Each row of a before or after table is a point. The points were changed in one or more steps. Then noise was added and the rows were shuffled. The steps act on columns, c1 being the first. Name the steps. A step turns or swaps two columns, mirrors them in a line or flattens them onto one, adds a multiple of one to another, or multiplies or shifts one. Angles are multiples of 10 degrees, from the lower column toward the higher: turns from -170 to 170, lines from 10 to 170 but not 90. Use the fewest steps. Two steps may share a column if one is a turn and the other turns, adds or multiplies; they go together, in the order done. Otherwise the lowest column goes first.

Before (8 x 2):
[[ 17  31]
 [-47   0]
 [  7  13]
 [  4 -10]
 [-18  -1]
 [ 15   2]
 [  8  -6]
 [  6  22]]
After (8 x 2):
[[  8  -5]
 [-36   1]
 [ 10  14]
 [ 36  21]
 [-94   2]
 [ 18  -6]
 [ 12  11]
 [ 30  -2]]
Steps: multiply c1 by 2; multiply c2 by 0.7

Before (14 x 6):
[[-38  13   3  18 -35 -31]
 [ 18   6 -18   6  29 -10]
 [ -1   1  14  13 -14 -38]
 [-18  19   9  -8  21  15]
 [  9  14   2  24   5 -26]
 [ 12   9  11 -11   4   0]
 [  9 -25 -17  -6  21  -8]
 [  8   1   1   7 -15 -17]
 [ 64 -31   4 -56  -2  -9]
 [-12 -13  -7 -14 -21  37]
 [-15  -7  12 -18 -39   2]
 [  2  15   5 -32  10 -12]
 [ 41  -2  -4   9  22   5]
 [  7 -16  36  -4  54  -1]]
After (14 x 6):
[[  7   4  30   7 -17  20]
 [  4   9 -16   8   0  20]
 [ -4 -15 -21 -15  -8 -48]
 [  5   5   3 -14  10  -5]
 [ 25  64  -2 -57   5 -95]
 [  5  24  21  -7 -16 -25]
 [  3  -2   5  25   1  57]
 [ 14 -12  22  10  -3   7]
 [  2  12  56  -5  37 -18]
 [ -7  15 -38 -18  11 -29]
 [ -1  22 -14  12  13  36]
 [ -6 -16  20  -6   9  -2]
 [-14   7 -36  19   3  50]
 [  0  30   9 -32   4 -22]]
Steps: multiply c1 by 0.4; add 1.5 times c4 to c2; turn c2 and c6 by 120 degrees; swap c3 and c5

Before (10 x 11):
[[-31  17   2   2  -8 -18  17 -44  -8  24  -7]
 [-27  17   8 -17   3  22  -5 -79 -35 -18 -11]
 [  6  18   9  12  23  12  26  54 -45  30  13]
 [  0 -12  16 -10 -19  34  13  92 -20  36  17]
 [-52  40  22 -19  -8   7  19 -25 -31  -4  25]
 [-12 -16  19  -8   1   9  48  72 -28  -7  -5]
 [-31 -12  41  22  -4  17  24 -52 -35   8  15]
 [ 13 -40  28 -63  36 -44  14 -30 -29  -4  52]
 [-43  16 -30   2 -26  -8   6 -31 -61   4  15]
 [-75   8  -8 -16  14   3  -2 -34 -50  21  -4]]
After (10 x 11):
[[ 41  16 -30 -13 -18 -16   7 -58 -31   8 -11]
 [ 24  13   6 -22   6   0  -6 -39 -77 -48  18]
 [  8 -18  16  -8   5 -45  49 -26  75 -20  67]
 [-33 -40  38 -58  24 -28  12 -28 -24 -13 -48]
 [ 44  38  12 -36   8 -44  18 -29 -26 -12  11]
 [ -1  15  20  11  14 -39  26 -45  56  73  32]
 [ 33  20  -3 -11   0  -5  17  -5 -45  64  13]
 [ 69  10  -4 -40  -3  -2  -4 -51 -35  52   4]
 [ 38 -13  31   6  17 -44  23 -34 -56  23  32]
 [ -8 -12   7 -10   2 -51  12 -19  94  87  33]]
Steps: mirror c1 and c4 in the line at 80 degrees; flatten c3 and c5 onto the line at 30 degrees; add 1.5 times c7 to c6; turn c6 and c11 by 130 degrees; swap c8 and c9; multiply c10 by 2.5

Before (8 x 20):
[[ 23  70   8 -15   6  20   5  28 -39  11   1  12 -27 -36  -4 -23  25  35
  -15   6]
 [-53   7 -14   0  48   2  25 -17   1 -25  37  12   5  15   5 -28 -21 -34
  -19 -20]
 [ 36 -24 -14  32  10  -7 -27 -95  -5   6 -16  16 -53  18  26 -39 -19 -39
  -10  39]
 [ -5  11   0  -6   5 -10  -6  12  31 -24 -22  20 -23 -75  10  45 -23 -44
   37  63]
 [  3   1  29 -53 -19  40  -1 -37   3  -8  20 -10  11 -15  41 -41  -5 -15
   29 -38]
 [  6   3 -31   0 -39 -26 -32  49  27 -28  -9  42  10  14  17  10 -21 -29
   -9  18]
 [ 58  48  26  17 -18 -38  16 -75  -7  12   0  16  36  69 -26  -1  -1 -18
  -18 -57]
 [-21  35  12  21  11  -4   3  33 -46  57 -16 -16 -10  -3  35 -12 -13  -7
   38  15]]
After (8 x 20):
[[   5    1  -30    4  -40   29   38   50   29  -25    0   37  -21   -4
    16    8    2  -29  -10   14]
 [  39  -22  -16   30   18   21   34 -100   -9    4  -10  -33  -61  -15
    23  -39    3  -38   -9   40]
 [  24   72    5  -17  -17  -35  -25   27  -41   12  -15  -10  -37   23
    -7  -23   -6   33  -15    7]
 [ -56    4  -13   -4   46   -6   -6  -19   -1  -23   34   17   -1  -13
     7  -28    9  -29  -18  -16]
 [ -23   34   12   21    4    5    4   37  -46   62  -18  -16   -1    3
    35  -11    4  -11   36   16]
 [  56   52   28   21  -34   66  -11  -75   -6    9   23   40   22  -42
   -27   -2    7  -16  -18  -58]
 [   4    1   33  -56  -18  -45    3  -39    2  -12    6    0   18  -10
    39  -40    4  -16   28  -36]
 [  -7    9    2   -7    4  -22   22   13   34  -22  -31   -1  -35   75
    13   49    9  -43   41   64]]
Steps: add -0.3 times c2 to c5; turn c6 and c14 by -150 degrees; turn c6 and c11 by 20 degrees; turn c7 and c17 by 140 degrees; multiply c17 by 0.4; multiply c13 by 1.3; turn c12 and c13 by -40 degrees

Before (12 x 48):
[[ -3 -10  -1 -13   5  -5   2  -3 -11   3   8  -9 -12  11   7 -10   8  -5
    6 -18   8  17 -12 -11   4   3  -9  -8 -11   3   8  -8  -7   8   8  32
   -5   1  -6 -10   4 -11   7   1 -12  10  -1   7]
 [ 10   7   9   9   8   7  -1  -5  -5   0   4  20 -12  -6   0  -3  10  -5
   25 -16   3   9 -11  10   7  -2  11 -13  12 -16  -3  -1  -1  -7   7  -2
    1   4  -3 -21 -17  17   4 -11  -6   0  11  -1]
 [  1   5  -2  -2  -1  19  10   2   7 -14   4  -1 -12  -3  -8  16 -32   0
  -10  -3 -10  14  -2  -8   4  -8 -11 -10 -10  -5   4  -9  19 -11 -25  -2
   -3   0   4 -13 -95 -11   7  11 -16   5   5 -12]
 [  9 -11  -2  -6   1   7  10  14 -15 -18  -6   2  -2  -9  -5  11 -14  -1
   -1   4 -20   4 -10 -14   4  -9  -9  -5 -19  -7   0 -12 -11  -4  -4  -1
   -2  -4  53  23  -8  -7   4  -7 -18   9   3  12]
 [  7 -11  -4 -19  11  19   5 -13  31  -6   3 -13   3  -3  -5  16  -1  18
   -3 -12   3   2  16  -8   4  -8  19  -3   2   2  12   0  -9 -10   4   8
  -23  -9  11  -8  -1 -11   4  11  -6   3   1  11]
 [ 13  15  -6 -18  12  18  -8 -15  -4  15  -9  12  -5  -3   5  -3 -22  -1
    1  -1   4   8   0   1  16   6  -4 -13 -17 -15  -4  21   5  -8 -15   0
   -6   9  -2 -16  -5  50   9   5   6  13  -8  13]
 [ -7 -11  -1  29   8 -46 -14  -8   8 -12  11  -1  -7  -7   5   0  13  -5
   -4 -21 -17  16 -11  -3  12  -9 -13   3 -19  -4  -6  -9  -4 -11  11   6
    1  -5  -3 -17   7  -4   2 -14  -2  -1   8  -5]
 [ -4   5   1  -7   0  -2   4 -15  -9  53  -9  15   1  31   6  14  14  -6
    0   5  -4  12  -7  13  14 -11  -6 -12 -12 -16   8 -12   0  11  -6   6
    1   1  -6  -2  -1  17   3  69  -3   1   0   7]
 [  4  -5  -6 -17  -5  18  11  -5 -21 -13 -23 -15   2  -3   7   9  12  12
   -9  -8   8   3   3  39  47 -12   0 -15 -10   3  10  -2   1 -10  11  -3
  -13  26   8 -14   1   4  11 -11 -15   1  -9  -6]
 [  2  30   3  -9  18  18  13   6 -13 -10 -12 -14  15   8   6  -5   5  -5
    2   6   3   6 -11  -3   4 -14   9   3  14   2  -2  -6  -9  -8   9  17
   -2  -5  -2 -10  -2   3  10  -8 -17   6  -7  16]
 [ -6   0  12   0  -6   1 -21  -9   1  -6   4  -4 -10   2  -9   1  12  16
   10   2  -4   4  13 -17  38   8 -13  -5 -13  -1  -5  -3 -10 -10   7  14
    1  -2   1   4  -3  -6   0   7  -9  -2   9  13]
 [  2 -10   2 -19  -9  10  10  -1 -22 -17   7  -3  -4   1   5  14  13  26
    0 -10  -2   4  -1  -5  11  -3   8   9  -7   2   0 -12  -7  -5   0   3
  -12   7  17 -19  -5  24   0  -9  18   1  -2   2]]
After (12 x 48):
[[ -5   5  49  -3  -1  20  -8   2   7  -5   4  -1 -12  -3  -8  17 -33   0
   -9  -2  -9  14  -3  -8   4  -9 -11 -11 -10  -5   4  -9  19 -17 -25  -2
   -3   1  -3 -13  81 -11   7  10 -15   5   6 -12]
 [  1 -10  -1 -13   5  -5  -4  -3 -11   1   8  -9 -12  11   7 -10   8  -5
    6 -18   9  17 -12 -11   4   4  -9  -9 -11   3   9  -8  -7  10   8  32
   -6   1  -7  -9  -4 -10   7   1 -12  10   0   7]
 [-13 -11   6  -5   1   7  -4  15 -15  -7  -6   1  -2  -8  -6  11 -15  -1
    0   4 -20   4  -9 -14   4  -9  -9  -5 -19  -8   0 -12 -11   0  -4  -1
   -2  -3  47  23   7  -8   4  -7 -19   8   2  12]
 [ -7  15   8 -18  12  17  13 -16  -4   6  -9  13  -5  -3   5  -3 -22  -1
    0   0   3   8   0   0  16   6  -4 -12 -18 -15  -5  21   5  -9 -15   0
   -6   9   4 -16   1  50   9   5   6  13  -8  12]
 [ -8   6   1   9   9   8   5  -5  -5   1   5  20 -12  -6   0  -3  10  -4
   25 -16   2   9 -11  10   7  -2  11 -13  11 -15  -4  -1  -1  -7   8  -2
    1   4  -3 -21  19  17   3 -10  -6   0  11  -1]
 [ -9 -11   3 -18  11  18   0 -12  31  -2   3 -13   3  -3  -6  15  -1  17
   -3 -12   3   2  16  -8   3  -8  18  -3   2   2  12   1  -9  -7   4   8
  -23  -9   8  -8   0 -12   4  11  -6   3   0  11]
 [ 16   1  -9   0  -6   2  16  -9   0  -2   4  -3 -10   2  -9   2  12  17
   10   2  -4   3  13 -17  38   8 -13  -5 -13  -1  -5  -2  -9  -7   7  14
    1  -3  16   4   8  -6   0   7  -9  -3  10  14]
 [  1   5   0  -6   0  -2  -6 -15  -9  21  -9  14   1  31   6  14  14  -5
    1   4  -4  12  -6  13  14 -10  -6 -11 -12 -16   9 -12  -1  10  -6   6
    1   1  -9  -2   2  18   3  70  -2   1   0   6]
 [ -7 -10   1 -20  -9  11  -8  -1 -22  -6   8  -3  -4   1   5  14  12  26
   -1  -9  -2   4  -2  -6  11  -3   8   9  -8   2   0 -12  -7  -3   0   3
  -12   7  10 -19   6  24   1  -9  18   1  -1   2]
 [ -9  -5   5 -17  -5  18  -8  -5 -21  -6 -23 -15   3  -3   7   9  12  11
   -9  -8   8   3   3  38  47 -12   0 -14  -9   4   9  -3   1 -10  11  -3
  -13  26   0 -14  -5   4  11 -12 -15   1  -9  -6]
 [ 14 -11  -2  29   8 -46   9  -7   8  -5  11  -1  -7  -7   5   0  13  -4
   -4 -21 -18  16 -11  -3  13 -10 -13   3 -19  -4  -5  -9  -4 -10  11   6
    1  -5   7 -17  -7  -4   2 -14  -3  -2   9  -5]
 [ -9  30  -1  -9  17  18 -10   7 -13  -3 -12 -13  15   8   6  -5   5  -4
    1   6   3   6 -11  -3   4 -14   9   3  14   2  -2  -6  -9  -6  10  17
   -2  -5 -11 -11   3   2  10  -8 -17   6  -6  17]]
Steps: add -0.7 times c7 to c39; turn c1 and c7 by 150 degrees; turn c3 and c41 by 150 degrees; multiply c10 by 0.4; add -0.3 times c33 to c34
